Each row is a point. To make a cloud, some directions were put in groups of two or more. Within a group, all points are equally far from the middle, so they leave a hole (a ring in 2 directions, a hollow ball in 3). The other directions are filled evenly. Then the cloud was stretched, turned, moved and blurred a little. Count the holes, and give their numbers of directions, smallest first.

Cloud (14 x 2):
[[ 3.4 -3.8]
 [ 3.3  2.0]
 [ 4.5 -2.1]
 [ 3.6 -3.7]
 [ 3.3 -3.9]
 [-3.1  0.1]
 [-3.2  0.2]
 [-3.3 -1.2]
 [-2.4  1.5]
 [ 0.0  2.9]
 [-1.2 -4.5]
 [-3.1 -2.1]
 [ 2.2 -4.8]
 [ 2.4 -4.6]]
Holes: 1 (2)

Cloud (20 x 3):
[[ 1.3 -3.1  0.4]
 [-0.1 -3.4 -7.8]
 [-1.2  0.4  2.9]
 [-0.9  1.0  2.6]
 [-1.6 -1.2  0.8]
 [-2.1  2.4 -4.4]
 [ 0.8 -2.6 -5.5]
 [ 0.5 -1.1 -3.2]
 [ 0.0  2.2  5.7]
 [-0.3  3.5  3.8]
 [ 2.2 -0.7 -2.3]
 [-3.6 -0.3 -2.6]
 [ 5.5 -1.4 -1.1]
 [-1.7  4.1 -0.8]
 [ 5.2 -1.0 -3.4]
 [ 5.7 -1.4 -2.2]
 [-2.0 -0.4 -7.4]
 [-0.1 -4.0 -5.7]
 [-0.1 -1.8 -1.8]
 [-2.9 -0.6 -4.2]]
Holes: 0

Cloud (21 x 3):
[[ 4.7  4.2  2.8]
 [ 5.1  4.1 -1.1]
 [ 4.9 -3.0  4.0]
 [-1.3  0.9  5.1]
 [-1.5  0.2  7.2]
 [ 3.5  1.1  3.9]
 [ 3.4  2.7 -1.5]
 [-2.5 -4.7 -0.5]
 [-0.1  1.6 -1.4]
 [-2.4  0.9  4.2]
 [ 1.5  0.0 -0.1]
 [ 3.5 -5.0  0.1]
 [ 0.7 -4.0  0.6]
 [-4.0 -1.5 -1.0]
 [ 1.8  2.7 -1.5]
 [ 1.8  0.7  1.6]
 [-4.8 -1.1 -4.2]
 [ 4.5 -1.0  3.5]
 [ 3.4  3.4  1.3]
 [ 0.1  1.1  2.8]
 [ 3.0 -2.4  5.7]]
Holes: 0

Cloud (31 x 4):
[[-5.0  0.2 -2.0 -1.2]
 [-4.1 -3.5 -6.5  1.5]
 [-2.0 -5.8 -1.8  0.9]
 [ 0.6 -4.2 -3.0  2.5]
 [ 3.1  0.1  5.3 -2.1]
 [-1.6  0.3 -0.4  3.4]
 [ 1.2 -3.9  0.8 -1.6]
 [ 2.7  1.7  3.5 -3.6]
 [-2.4 -4.1 -2.4 -2.5]
 [ 4.4  0.1  2.9  0.2]
 [-3.3 -2.5 -5.9 -0.9]
 [ 3.6  1.3  5.5 -1.9]
 [ 3.2  2.6  5.6 -1.9]
 [ 2.6  2.9  5.7 -2.0]
 [-1.4  1.0  1.4 -4.0]
 [-2.0 -5.6 -4.5 -0.2]
 [-5.3 -1.2 -0.2 -0.2]
 [ 1.8  0.4  5.5 -2.8]
 [ 2.3  3.4  5.3 -0.8]
 [-4.4 -3.8 -0.4 -0.3]
 [-3.7  1.3 -2.1  1.0]
 [-0.1  1.0  1.0 -4.2]
 [ 2.4  1.8  5.9  0.1]
 [ 1.1  1.8  4.1 -3.9]
 [-1.6  2.9  3.8 -1.5]
 [-4.5 -4.9 -2.2  1.1]
 [-3.4  0.4 -4.0  1.0]
 [-0.1 -1.9 -3.2  3.4]
 [-5.4 -2.5 -1.0  1.2]
 [ 1.4  0.9  0.7  2.9]
 [-5.8 -2.2 -3.6  1.6]]
Holes: 1 (4)

Cloud (30 x 4):
[[ 4.9  3.6 -2.6 -2.3]
 [ 1.3  3.8  1.0 -3.7]
 [-2.3 -1.0 -1.1  2.7]
 [ 0.9  6.6  0.7 -2.0]
 [-1.4  0.9  4.8  1.9]
 [ 4.3  3.7 -4.2 -2.4]
 [-0.6  6.6  2.5  0.3]
 [-0.3  5.2 -2.8 -3.9]
 [ 4.6  1.5 -4.5 -1.9]
 [-1.1 -1.4 -3.1 -3.4]
 [-2.3  3.5  0.4 -3.7]
 [ 3.7  6.2 -0.4  2.6]
 [ 1.4 -2.0  2.5 -1.8]
 [-5.0  4.3 -1.7 -0.3]
 [-1.0 -1.4 -5.4 -1.2]
 [ 3.0  2.0  1.6 -3.3]
 [ 1.8  4.8  1.1  4.1]
 [-0.7  2.7 -2.9  4.1]
 [ 0.6  4.6  4.3 -0.7]
 [ 0.5 -3.0 -0.7  1.3]
 [ 4.7  2.6 -2.5  2.9]
 [-1.6  0.6 -4.9  2.3]
 [-1.4 -2.3  2.7 -0.2]
 [-0.8  3.5 -4.7 -4.1]
 [ 0.9  6.4 -3.8  2.7]
 [-3.3  3.6 -0.7  3.3]
 [ 4.2  6.2 -0.5 -0.7]
 [-0.3 -3.3 -1.6 -0.5]
 [-2.2  0.0 -4.3  2.1]
 [-0.4  2.5  1.4 -4.0]]
Holes: 1 (4)

Cloud (52 x 6):
[[-2.1 -0.9 -0.9 -4.2 -0.8  5.6]
 [ 3.4  1.0 -4.7  0.2  1.2 -5.3]
 [ 1.7 -5.9 -2.5  3.7 -0.1 -1.8]
 [-1.2 -3.6 -0.1 -4.5 -0.5  0.7]
 [-0.4 -1.9 -5.5 -0.3  1.5  1.6]
 [-0.1  0.2 -4.5  3.0 -2.4  4.3]
 [-2.3 -5.3  4.5 -0.3 -3.4 -0.3]
 [ 2.1  1.3  3.7  1.0  1.9 -2.5]
 [ 1.0  3.5 -2.8 -4.8 -0.6  3.5]
 [ 2.4 -1.3 -2.5 -1.7  1.3 -4.1]
 [ 2.6  0.5 -7.5 -2.5 -1.5  1.9]
 [ 2.4 -0.2 -1.1 -1.9  5.1  0.9]
 [-2.8  2.6 -2.2 -4.1 -0.9 -1.1]
 [ 0.5  3.1 -3.4 -1.5  2.8  4.7]
 [-1.7  0.1  4.0 -1.8 -0.9 -4.5]
 [ 4.3  2.4 -1.7  1.4  1.7  6.7]
 [ 1.6 -0.1 -0.9  3.1 -4.6  1.9]
 [ 6.5 -0.3 -4.7  0.5 -1.5  1.2]
 [ 1.6 -1.9  0.8 -0.7  5.8  5.5]
 [-1.7 -5.0 -3.0  0.1 -5.5  2.0]
 [-0.4  1.5 -2.9 -3.7  2.3 -1.9]
 [-0.8 -4.3 -1.9  0.7 -4.3 -5.8]
 [-2.1  2.7 -1.0 -3.5  3.4  1.1]
 [ 4.5  2.9  0.6  4.3  2.7  1.5]
 [ 3.5  3.7 -5.8 -0.7 -2.9  3.2]
 [ 2.2  3.8  0.6 -3.9  3.8  0.2]
 [ 2.3  0.8  0.3  2.1 -3.9 -0.9]
 [ 1.0  1.4 -4.2 -0.6  1.3 -5.0]
 [-1.1 -4.3 -1.2  5.4 -0.5  1.8]
 [ 6.9  1.8 -5.3  2.5  4.5 -0.3]
 [ 7.2  2.9 -3.3  3.4  3.6  2.6]
 [-0.8 -1.4 -0.4  0.1  3.1 -4.3]
 [-2.9  0.4 -4.4 -1.4 -5.3 -0.5]
 [ 2.0  1.1  0.5 -0.6  4.1  8.5]
 [-4.1 -0.6  0.3 -3.0 -3.7  4.4]
 [ 5.0 -2.4 -4.7  2.9 -0.2  5.3]
 [-0.9 -4.7  0.8 -0.1  1.3 -2.4]
 [ 0.1  2.5 -3.6 -2.1 -2.8  4.9]
 [-2.7  0.3 -2.4 -0.6 -0.7 -2.7]
 [ 3.7 -2.9 -4.2  1.4  0.6 -4.5]
 [-2.4  1.6 -1.6 -2.0 -1.1 -3.4]
 [-2.5 -2.9 -1.2  1.3  3.8  1.2]
 [-1.5 -0.9 -1.2  3.2 -2.6  0.8]
 [ 3.2 -1.9 -0.5  0.9  2.3 -4.2]
 [ 3.5 -3.5 -3.3  3.0 -2.2  5.3]
 [ 4.6  2.0 -2.0  5.6  0.0  3.0]
 [-1.6 -4.4 -3.2  1.9 -7.2 -0.1]
 [-3.2 -2.4 -0.5  1.5 -2.1 -0.9]
 [ 2.7 -2.3 -7.5  0.3 -3.4  4.0]
 [-2.0 -5.1 -2.8  1.3 -5.1 -3.2]
 [-1.2 -2.7 -3.5 -1.9  0.2  2.0]
 [-0.8  0.9 -6.1 -3.9 -1.8  1.4]]
Holes: 1 (4)
